Rows are points. The points of each table are mixes of a few directions, plus a little noise. How many directions does each table use, and how many do they share? Where both have some left over, give the other angles between the two spaces (their principal angles), to ten degrees, smallest first.

First (5 x 2):
[[ 0.23 -0.02]
 [ 0.13 -0.02]
 [-0.54  0.07]
 [-0.39  0.04]
 [ 0.54 -0.06]]
Second (5 x 2):
[[-0.58  0.07]
 [-0.20  0.01]
 [-0.01  0.01]
 [ 0.62 -0.07]
 [ 0.18 -0.02]]
Directions: first 1, second 1, shared 1

First (8 x 4):
[[-0.10 -0.73 -0.03  0.13]
 [-0.02 -0.13  0.00  0.02]
 [ 0.12  0.86  0.03 -0.15]
 [ 0.05  0.34  0.01 -0.06]
 [ 0.05  0.39  0.01 -0.07]
 [ 0.05  0.32  0.01 -0.06]
 [-0.13 -0.88 -0.03  0.16]
 [-0.02 -0.17  0.00  0.03]]
Second (6 x 4):
[[ 0.02 -0.43  0.00  0.08]
 [-0.18 -0.40 -0.04  0.07]
 [ 0.07  0.10  0.02 -0.02]
 [ 0.14  1.09  0.04 -0.20]
 [ 0.16 -0.44  0.02  0.09]
 [-0.20  0.07 -0.03 -0.03]]
Directions: first 1, second 2, shared 1

First (7 x 6):
[[ 0.01 -0.39  0.20 -0.25 -0.37  0.11]
 [-0.22 -0.12  0.17 -0.25  0.65  0.18]
 [ 0.05  0.11 -0.09  0.11 -0.08 -0.05]
 [ 0.17 -0.05 -0.05  0.08 -0.57 -0.10]
 [-0.26 -0.31  0.32 -0.39  0.59  0.26]
 [ 0.01  0.21 -0.10  0.15  0.12 -0.08]
 [ 0.22  0.53 -0.37  0.54 -0.38 -0.31]]
Second (7 x 6):
[[-0.11  0.02  0.15  0.08 -0.03 -0.10]
 [ 0.41 -0.31  0.15  0.11 -0.07 -0.01]
 [ 0.06  0.32 -0.56 -0.42 -0.42 -0.76]
 [-0.20  0.18  0.10 -0.08 -0.08  0.27]
 [-0.37  0.08  0.14  0.18  0.21  0.02]
 [ 0.51 -0.13 -0.09 -0.24 -0.27  0.26]
 [-0.33 -0.17  0.11  0.38  0.66  0.29]]
Directions: first 2, second 4, shared 0; angles 30, 60

First (8 x 9):
[[-0.41 -0.30 -0.59  0.03 -0.22 -0.87 -0.76  0.39 -0.12]
 [ 0.32  0.17  0.31 -0.13  0.03  0.37  0.56 -0.38  0.03]
 [-0.14  0.05  0.19  0.25  0.25  0.48 -0.11  0.29  0.13]
 [ 0.30  0.10  0.14 -0.21 -0.09  0.04  0.45 -0.42 -0.04]
 [ 0.29  0.18  0.34 -0.08  0.09  0.46  0.52 -0.31  0.05]
 [-0.25 -0.14 -0.23  0.11 -0.02 -0.26 -0.42  0.30 -0.01]
 [-0.03  0.03  0.09  0.08  0.10  0.21 -0.02  0.09  0.05]
 [-0.09 -0.11 -0.25 -0.06 -0.14 -0.43 -0.22  0.04 -0.08]]
Second (7 x 9):
[[ 0.22  0.18  0.24  0.02  0.10  0.11 -0.11 -0.30 -0.11]
 [-0.21 -0.14 -0.50 -0.27  0.11 -0.37  0.35  0.30  0.13]
 [ 0.41  0.30  0.44  0.04  0.18  0.21 -0.22 -0.52 -0.21]
 [ 0.30  0.26  0.52  0.18  0.03  0.35 -0.33 -0.47 -0.19]
 [-0.34 -0.27 -0.39 -0.04 -0.13 -0.17  0.19  0.43  0.18]
 [-0.17 -0.15  0.23  0.36 -0.34  0.33 -0.25  0.18  0.04]
 [-0.25 -0.19 -0.59 -0.27  0.08 -0.41  0.37  0.37  0.15]]
Directions: first 2, second 2, shared 0; angles 50, 60

First (8 x 12):
[[ 0.10  0.16 -0.12 -0.12  0.12  0.17  0.08 -0.02  0.23  0.03 -0.13  0.17]
 [ 0.96 -0.18 -0.33 -0.39  0.08  1.11  0.10 -0.22  0.51 -0.03  0.80 -0.20]
 [-0.25  0.20  0.05  0.18 -0.01 -0.31 -0.02  0.00  0.03  0.03 -0.36  0.14]
 [-0.06  0.37  0.04  0.46 -0.08 -0.33 -0.15 -0.27  0.25 -0.02 -0.40  0.02]
 [-0.24  0.13  0.14  0.32 -0.11 -0.40 -0.13 -0.07 -0.07 -0.02 -0.27 -0.02]
 [ 0.17 -0.56  0.10 -0.17 -0.12  0.25 -0.03  0.11 -0.39 -0.08  0.72 -0.40]
 [-0.54  0.05  0.11  0.02  0.01 -0.48  0.05  0.23 -0.29  0.06 -0.41  0.23]
 [-0.17 -0.18  0.04 -0.24  0.05 -0.03  0.10  0.25 -0.26  0.03  0.04  0.10]]
Second (8 x 12):
[[-0.05 -0.09 -0.01 -0.17  0.13  0.20 -0.02  0.16 -0.24  0.05  0.03  0.16]
 [-0.36 -0.42  0.06 -0.54  0.24  0.20  0.08  0.57 -0.77  0.11  0.12  0.32]
 [ 0.11  0.09 -0.04  0.05  0.06  0.18 -0.07 -0.08  0.06  0.02 -0.02  0.06]
 [-0.04 -0.09 -0.01 -0.18  0.16  0.26 -0.03  0.17 -0.27  0.06  0.03  0.19]
 [-0.08 -0.11  0.01 -0.15  0.08  0.09  0.01  0.15 -0.22  0.03  0.03  0.11]
 [ 0.13  0.11 -0.04  0.09  0.03  0.14 -0.07 -0.11  0.11  0.01 -0.03  0.03]
 [-0.10  0.12  0.15  0.55 -0.68 -1.31  0.28 -0.42  0.83 -0.25 -0.05 -0.82]
 [ 0.40  0.38 -0.11  0.37 -0.01  0.23 -0.18 -0.43  0.50 -0.02 -0.11 -0.05]]
Directions: first 3, second 2, shared 1; angles 50

First (9 x 18):
[[-0.26 -0.02 -0.14  0.20  0.27 -0.37 -0.10 -0.24  0.29  0.11  0.32 -0.29
   0.36 -0.22 -0.09  0.28  0.16 -0.31]
 [ 0.34  0.11  0.40 -0.06 -0.37  0.40  0.15  0.42 -0.43 -0.14 -0.46  0.27
  -0.54  0.42  0.12 -0.48 -0.24  0.35]
 [-0.06 -0.10 -0.49 -0.22  0.03  0.30  0.10 -0.05 -0.21  0.23 -0.25  0.73
   0.11 -0.32  0.30  0.20 -0.21  0.20]
 [-0.08  0.02  0.01  0.13  0.08 -0.10 -0.01 -0.01  0.02  0.06  0.03 -0.04
   0.07 -0.04  0.02  0.04  0.00 -0.09]
 [-0.36  0.13  0.26  0.65  0.36 -0.67 -0.13 -0.12  0.34  0.12  0.40 -0.67
   0.34 -0.04 -0.13  0.15  0.20 -0.57]
 [-0.13  0.12  0.36  0.40  0.13 -0.42 -0.09  0.00  0.23 -0.05  0.27 -0.62
   0.08  0.14 -0.18 -0.05  0.17 -0.34]
 [ 0.31  0.03  0.31 -0.18 -0.29  0.25  0.04  0.21 -0.15 -0.24 -0.16 -0.06
  -0.39  0.35 -0.08 -0.33 -0.03  0.24]
 [ 0.14 -0.27 -0.47 -0.73 -0.06  0.15 -0.13 -0.38  0.36 -0.23  0.33 -0.15
   0.12 -0.21 -0.30  0.28  0.27  0.18]
 [ 0.10 -0.02 -0.24 -0.19 -0.15  0.47  0.17  0.18 -0.45  0.16 -0.48  0.83
  -0.16 -0.09  0.36 -0.06 -0.33  0.35]]
Second (11 x 18):
[[ 0.21  0.21  0.14 -0.21  0.11  0.04 -0.02 -0.13  0.01  0.20  0.29 -0.18
   0.21  0.30 -0.20 -0.21 -0.18 -0.25]
 [ 0.09 -0.20 -0.07  0.38  0.45  0.28 -0.08  0.01 -0.02 -0.43  0.52 -0.18
   0.12 -0.21 -0.08  0.48 -0.29 -0.39]
 [ 0.18 -0.12  0.00 -0.03 -0.36 -0.11 -0.31 -0.05  0.04  0.36 -0.33 -0.43
  -0.20 -0.37 -0.01  0.38  0.07 -0.14]
 [ 0.00 -0.10  0.00  0.25 -0.27  0.11 -0.19 -0.07 -0.22  0.27  0.13 -0.02
   0.07 -0.07  0.18  0.18  0.28 -0.49]
 [ 0.21 -0.09  0.03  0.09 -0.31  0.30 -0.52  0.51  0.14 -0.17 -0.12 -0.17
   0.02 -0.21 -0.11  0.53 -0.05 -0.21]
 [-0.29  0.11 -0.24  0.00  0.20 -0.37  0.42 -0.19 -0.04  0.13 -0.25  0.56
  -0.11  0.55  0.22 -0.82  0.00  0.52]
 [ 0.09  0.41  0.22 -0.76 -0.12 -0.18  0.17  0.18  0.29  0.07 -0.37  0.11
   0.05  0.43 -0.31 -0.62 -0.16  0.63]
 [ 0.15 -0.21 -0.26  0.33  0.48 -0.28  0.03 -0.54 -0.07  0.32  0.22 -0.46
  -0.16 -0.09  0.00  0.07 -0.41 -0.32]
 [-0.31 -0.38 -0.37  0.65  0.01  0.17 -0.13  0.45 -0.01 -0.61 -0.28  0.43
  -0.26 -0.40  0.35  0.47  0.15  0.23]
 [-0.05  0.10  0.24 -0.49 -0.06 -0.19  0.40 -0.38 -0.03  0.10 -0.09 -0.20
  -0.03 -0.33 -0.06 -0.03  0.26  0.32]
 [-0.21  0.26  0.24 -0.19 -0.12  0.26  0.25  0.21 -0.09 -0.25  0.23  0.60
   0.34  0.39  0.06 -0.40  0.37  0.06]]
Directions: first 3, second 6, shared 0; angles 50, 50, 70

First (11 x 24):
[[-0.40 -0.19  0.47 -0.37 -0.15 -0.33  0.05  0.07  0.41  0.56 -0.05  0.03
  -0.34  0.04  0.04  0.27 -0.53 -0.66  0.12 -0.14  0.14 -0.30 -0.02 -0.45]
 [ 0.16 -0.49  0.12  0.61  0.06  0.44  0.08 -0.12  0.11  0.10  0.10  0.43
  -0.05  0.00  0.34 -0.83  0.01  0.06 -0.05 -0.37 -0.26  0.35  0.07 -0.03]
 [-0.33 -0.22  0.42 -0.25 -0.11 -0.24  0.06  0.03  0.37  0.51 -0.02  0.06
  -0.31  0.05  0.07  0.13 -0.45 -0.58  0.12 -0.17  0.09 -0.21  0.00 -0.40]
 [-0.12  0.06  0.06 -0.23 -0.05 -0.17  0.00  0.04  0.06  0.11 -0.02 -0.09
  -0.06  0.01 -0.06  0.24 -0.13 -0.18  0.05  0.04  0.09 -0.13  0.00 -0.12]
 [ 0.05  0.67 -0.40 -0.49  0.00 -0.31 -0.13  0.09 -0.34 -0.41 -0.11 -0.50
   0.24  0.00 -0.40  0.80  0.30  0.30  0.01  0.50  0.21 -0.23 -0.09  0.29]
 [ 0.33 -0.03 -0.29  0.45  0.11  0.37 -0.03 -0.08 -0.25 -0.34  0.04  0.14
   0.21 -0.05  0.10 -0.44  0.36  0.49 -0.11 -0.01 -0.20  0.32  0.02  0.29]
 [-0.26 -0.03  0.26 -0.31 -0.08 -0.27  0.03  0.05  0.22  0.32 -0.01 -0.07
  -0.20  0.05 -0.05  0.29 -0.31 -0.41  0.08 -0.04  0.12 -0.22 -0.02 -0.25]
 [ 0.32 -0.09 -0.25  0.48  0.10  0.40 -0.01 -0.08 -0.21 -0.32  0.06  0.18
   0.20 -0.05  0.11 -0.50  0.33  0.44 -0.10 -0.05 -0.21  0.32  0.03  0.23]
 [ 0.04  0.50 -0.30 -0.40  0.00 -0.24 -0.09  0.08 -0.27 -0.30 -0.06 -0.39
   0.17 -0.01 -0.28  0.60  0.21  0.21  0.00  0.38  0.17 -0.17 -0.08  0.23]
 [ 0.34 -0.55 -0.01  0.93  0.12  0.67  0.08 -0.15  0.00 -0.06  0.14  0.56
   0.06 -0.04  0.40 -1.18  0.17  0.31 -0.12 -0.42 -0.38  0.54  0.10  0.08]
 [-0.08  0.39 -0.13 -0.46 -0.04 -0.30 -0.08  0.08 -0.12 -0.11 -0.08 -0.34
   0.03  0.02 -0.26  0.63  0.04  0.01  0.02  0.29  0.18 -0.24 -0.06  0.07]]
Second (9 x 24):
[[ 0.11  0.09  0.03 -0.09 -0.14 -0.01 -0.01  0.11 -0.27 -0.04 -0.01 -0.13
   0.22 -0.04 -0.06  0.20  0.24  0.04 -0.21  0.00 -0.03  0.14  0.00 -0.16]
 [ 0.03  0.02  0.02 -0.03 -0.05  0.00  0.00  0.04 -0.09 -0.01 -0.01 -0.05
   0.07 -0.01 -0.02  0.06  0.08  0.01 -0.07  0.00 -0.01  0.05  0.00 -0.05]
 [-0.23 -0.19 -0.07  0.19  0.33  0.01  0.02 -0.25  0.60  0.09  0.03  0.30
  -0.49  0.08  0.12 -0.43 -0.53 -0.10  0.45 -0.01  0.07 -0.30  0.00  0.37]
 [ 0.24  0.19  0.08 -0.20 -0.35 -0.01 -0.02  0.27 -0.64 -0.09 -0.03 -0.31
   0.52 -0.09 -0.13  0.45  0.56  0.11 -0.49  0.01 -0.08  0.31  0.00 -0.39]
 [-0.19 -0.15 -0.06  0.16  0.28  0.01  0.01 -0.21  0.51  0.07  0.02  0.25
  -0.41  0.06  0.10 -0.36 -0.44 -0.08  0.39 -0.01  0.06 -0.25  0.01  0.30]
 [ 0.47  0.38  0.15 -0.39 -0.70 -0.03 -0.03  0.51 -1.26 -0.18 -0.05 -0.60
   1.02 -0.16 -0.25  0.89  1.09  0.21 -0.95  0.02 -0.15  0.61 -0.01 -0.77]
 [-0.17 -0.14 -0.06  0.15  0.26  0.01  0.01 -0.20  0.46  0.07  0.02  0.23
  -0.37  0.06  0.09 -0.33 -0.41 -0.07  0.35 -0.01  0.05 -0.23  0.01  0.28]
 [-0.02 -0.02 -0.01  0.02  0.03  0.00  0.00 -0.02  0.06  0.01  0.00  0.03
  -0.05  0.01  0.01 -0.04 -0.05 -0.01  0.04  0.00  0.01 -0.03  0.00  0.04]
 [-0.23 -0.19 -0.07  0.19  0.35  0.02  0.02 -0.25  0.63  0.09  0.02  0.30
  -0.50  0.08  0.12 -0.44 -0.54 -0.10  0.46 -0.01  0.07 -0.31  0.00  0.37]]
Directions: first 2, second 1, shared 0; angles 60

First (8 x 32):
[[-0.31 -0.24 -0.88 -0.17 -0.42 -0.13 -0.19 -0.27  0.02 -0.15 -0.03 -0.08
  -0.05  0.20 -0.06  0.18 -0.14 -0.14 -0.86 -0.32 -0.03 -0.17  0.07 -0.05
   0.22  0.28  0.06 -0.22 -0.55  0.17  0.05  0.11]
 [ 0.75  0.27  0.80  0.31  0.00  0.19 -0.38  0.36 -0.02  0.09 -0.26 -0.13
   0.09 -0.35 -0.02 -0.37  0.57  0.15  1.11  0.20  0.36  0.22 -0.28 -0.14
  -0.46 -0.37 -0.11  0.50  0.75 -0.02 -0.18 -0.50]
 [ 0.23 -0.18 -0.56 -0.03 -0.20 -0.37 -0.23  0.01 -0.26 -0.35 -0.55  0.02
  -0.14  0.07 -0.09 -0.02 -0.23  0.04 -0.36 -0.14  0.44  0.09  0.30 -0.14
  -0.20 -0.36  0.13  0.39 -0.06  0.18 -0.04 -0.16]
 [-0.35  0.00  0.04 -0.11  0.17  0.09  0.27 -0.11  0.11  0.12  0.33  0.08
   0.02  0.08  0.06  0.13 -0.13 -0.05 -0.17  0.03 -0.32 -0.11 -0.01  0.14
   0.22  0.24 -0.01 -0.33 -0.20 -0.10  0.09  0.26]
 [-0.27  0.02  0.47 -0.13  0.81 -0.17  0.80  0.09 -0.11  0.00  0.12  0.43
  -0.05  0.09  0.15  0.12 -0.70  0.12  0.06  0.30 -0.14  0.11  0.37  0.23
   0.02 -0.31  0.09  0.01  0.12 -0.21  0.10  0.35]
 [-0.35 -0.18 -0.53 -0.19  0.01 -0.24  0.22 -0.19 -0.08 -0.14 -0.02  0.11
  -0.09  0.22  0.02  0.19 -0.42 -0.04 -0.66 -0.11 -0.06 -0.07  0.28  0.06
   0.18  0.03  0.09 -0.14 -0.38  0.04  0.09  0.24]
 [-0.19  0.08  0.06  0.01 -0.24  0.40 -0.17 -0.11  0.29  0.28  0.45 -0.23
   0.13 -0.02  0.00  0.03  0.44 -0.13  0.07 -0.09 -0.37 -0.20 -0.39  0.02
   0.25  0.56 -0.15 -0.43 -0.17 -0.01  0.01  0.08]
 [ 0.52  0.23  0.59  0.25 -0.13  0.26 -0.34  0.23  0.10  0.17 -0.04 -0.18
   0.12 -0.27 -0.03 -0.29  0.58  0.06  0.82  0.12  0.13  0.09 -0.35 -0.11
  -0.24 -0.07 -0.15  0.23  0.48 -0.01 -0.15 -0.36]]
Second (10 x 32):
[[ 0.31 -0.31  0.05  0.40 -0.05  0.28  0.24 -0.04  0.15 -0.18 -0.12 -0.16
   0.28  0.70 -0.62 -0.10 -0.44  0.27  0.15  0.28  0.31 -0.39  0.63  0.15
  -0.21  0.42  0.36 -0.33 -0.28  0.17 -0.01 -0.28]
 [ 0.15 -0.01  0.22  0.18 -0.08  0.23 -0.03  0.02  0.13  0.09  0.09 -0.11
   0.15  0.13 -0.14 -0.10  0.14  0.07  0.28  0.10  0.01 -0.13 -0.02  0.04
  -0.06  0.23  0.04 -0.15  0.01  0.03 -0.02 -0.13]
 [ 0.36 -0.16  0.32  0.44 -0.13  0.50  0.07  0.01  0.26 -0.01  0.05 -0.27
   0.34  0.51 -0.54 -0.17 -0.04  0.21  0.48  0.27  0.16 -0.39  0.31  0.14
  -0.18  0.53  0.22 -0.36 -0.12  0.13 -0.06 -0.32]
 [-0.08 -0.07 -0.21 -0.09  0.06 -0.21  0.10 -0.04 -0.12 -0.12 -0.12  0.10
  -0.08  0.05  0.03  0.08 -0.23  0.00 -0.26 -0.04  0.06  0.06  0.16 -0.01
   0.01 -0.15  0.06  0.07 -0.08  0.00  0.03  0.08]
 [-0.05 -0.10 -0.20 -0.04  0.06 -0.15  0.12 -0.03 -0.09 -0.14 -0.12  0.08
  -0.04  0.12 -0.04  0.07 -0.28  0.03 -0.22 -0.01  0.09 -0.01  0.24  0.03
  -0.02 -0.08  0.10  0.05 -0.11  0.03  0.02  0.03]
 [-0.22  0.77  0.65 -0.32 -0.15  0.19 -0.71  0.17  0.15  0.72  0.64 -0.10
  -0.18 -1.30  0.89 -0.10  1.54 -0.45  0.63 -0.33 -0.72  0.49 -1.62 -0.26
   0.32 -0.16 -0.76  0.26  0.74 -0.33 -0.06  0.20]
 [-0.28 -0.15 -0.59 -0.31  0.19 -0.58  0.24 -0.07 -0.35 -0.29 -0.32  0.33
  -0.28  0.01  0.19  0.20 -0.60 -0.03 -0.76 -0.15  0.15  0.22  0.35 -0.03
   0.07 -0.49  0.08  0.30 -0.17  0.01  0.09  0.23]
 [-0.07 -0.11 -0.26 -0.08  0.10 -0.21  0.15 -0.05 -0.12 -0.16 -0.16  0.13
  -0.08  0.12  0.00  0.06 -0.34  0.03 -0.32 -0.03  0.13  0.03  0.26  0.01
   0.00 -0.13  0.10  0.08 -0.13  0.04  0.04  0.06]
 [-0.12 -0.04 -0.21 -0.12  0.07 -0.21  0.07 -0.01 -0.13 -0.10 -0.12  0.14
  -0.11 -0.03  0.09  0.08 -0.18 -0.03 -0.25 -0.08  0.02  0.09  0.08 -0.02
   0.03 -0.20  0.00  0.11 -0.05  0.00  0.02  0.10]
 [ 0.00  0.18  0.24 -0.01 -0.06  0.14 -0.20  0.06  0.08  0.19  0.20 -0.06
   0.02 -0.27  0.14 -0.08  0.42 -0.08  0.27 -0.04 -0.17  0.07 -0.40 -0.05
   0.05  0.07 -0.17 -0.01  0.18 -0.08 -0.02  0.00]]
Directions: first 3, second 2, shared 1; angles 90
